Rows are points. To make a cloud, some directions were put in groups of two or more. Within a group, all points are equally far from the middle, so they leave a hole (a ring in 2 directions, a hollow ball in 3). The other directions are filled evenly. Then the cloud was stretched, turned, moved and blurred a little. Count the holes, and give their numbers of directions, smallest first.

Cloud, 20 rows:
[[ 48   2 -38]
 [ 39  25  22]
 [ 47  -4 -37]
 [ 40 -21 -29]
 [ -5 -42 -45]
 [ -1  49   0]
 [ 16 -40 -33]
 [-30 -29 -10]
 [-42  10 -18]
 [ -1 -42  14]
 [-34  33  13]
 [ 11 -41  10]
 [ 10  48  24]
 [-41  -7 -20]
 [ -2  49   8]
 [-39  27  28]
 [-28  37 -17]
 [-32 -26 -36]
 [ 11 -41  -4]
 [ 34  37 -35]]
Holes: 1 (2)

Cloud (20 x 3):
[[-15 -27 -32]
 [ -6 -45  32]
 [ -8 -37 -33]
 [-29  38  14]
 [-30 -39  53]
 [-10   1 -40]
 [-13  33  -5]
 [ 38  15  25]
 [  3 -45 -38]
 [ 16 -55 -13]
 [ 34  13  31]
 [  6  39  24]
 [ 42 -11  28]
 [ 24 -36  32]
 [ 24  26 -40]
 [-21 -11 -30]
 [ 37 -15  33]
 [ 68 -13  -4]
 [-21  29  -6]
 [ 10 -29  50]]
Holes: 1 (2)

Cloud (30 x 4):
[[  7 -20  51 -32]
 [ -8  49  25 -36]
 [  5  18  15 -46]
 [ 66   6  28  22]
 [-32   1  20  11]
 [ 51  23   0 -46]
 [ 25   4  47 -60]
 [  6 -21  48  -1]
 [ 48  59   2 -12]
 [-36 -33  11   0]
 [ 45  20  57  10]
 [  9  -6 -24  26]
 [-13  13 -44  46]
 [ -4 -39  13  18]
 [-24  30  12  28]
 [ 38  17 -23 -47]
 [ 55  26 -25 -15]
 [  6 -23 -35   8]
 [ 10 -36  32 -21]
 [-23  52  30 -23]
 [ 42 -20   7 -10]
 [ 26  29 -15  21]
 [-13  28  58   0]
 [-20 -26 -44 -11]
 [ 11 -15 -16 -46]
 [ 35 -28   7 -10]
 [ 40  10 -31  -7]
 [-35  43  21 -30]
 [  5  18  58 -38]
 [ 29  26  39 -13]]
Holes: 0

Cloud (51 x 6):
[[-13 -43  -8  -7  37   7]
 [ 16   4  52  18  50  24]
 [-40 -31  15   2 -17 -56]
 [ -7  46  21  18 -24  35]
 [ 55  -9  48 -28  -5 -15]
 [-57  -3  -8  10 -22  11]
 [ 26  42  29   5 -18 -50]
 [ 15 -15  67  -5  34 -37]
 [-48  34  -5  20   3 -27]
 [ 24  30 -11   8  10  42]
 [-52  23  16  21   8  19]
 [ 31 -47 -17  -6  27 -18]
 [ 18  32  20 -45   7  17]
 [-11  35  41  42  31  14]
 [  0  44 -13   7 -32 -47]
 [ 11   1  46 -11  45  37]
 [ 51 -22  37  -5  -8  31]
 [ 38   8 -23  25  10  29]
 [  9  37  11  42 -33  -3]
 [ 54  27  10 -12  32  -9]
 [-22 -28  15 -55 -33 -27]
 [ 62   6  35  -7  33  -9]
 [ -1   3 -24 -48 -13 -33]
 [ 19 -34  60 -20  16 -48]
 [ 38 -54 -10 -22 -15   0]
 [-12 -45  40   0  -4  45]
 [-35 -27  -8  27  -4 -48]
 [-43   4  53  11 -23   7]
 [-25 -10 -20  35 -24 -42]
 [ 35 -14  50  36  43   1]
 [  4 -12  51  34 -25  25]
 [-32 -45  14  -6 -27  32]
 [  3  35  31 -27  43 -24]
 [-25 -45  34  15  19 -46]
 [ 18  29  12 -14  36  39]
 [-34  27  21  18  45   2]
 [ 40  -3  55 -29  26   8]
 [-25 -27   7 -15  39 -41]
 [ 53   4 -18 -12 -13   7]
 [-38 -34  12 -12 -49 -33]
 [  8  30  -7  30 -34 -49]
 [ 45 -44   8  11  33 -38]
 [ 17 -15  53 -21 -22  41]
 [ -1 -24  57  14  44  21]
 [ 13 -34  50   8   0 -64]
 [ -7 -43  -4  11  35 -45]
 [-32  24 -17 -27 -43 -11]
 [-30  16  47  20  42   0]
 [ 48  23  33 -23  24  12]
 [-59 -12  13   7 -17 -30]
 [ 22  25   1  49  31 -37]]
Holes: 2 (3, 3)
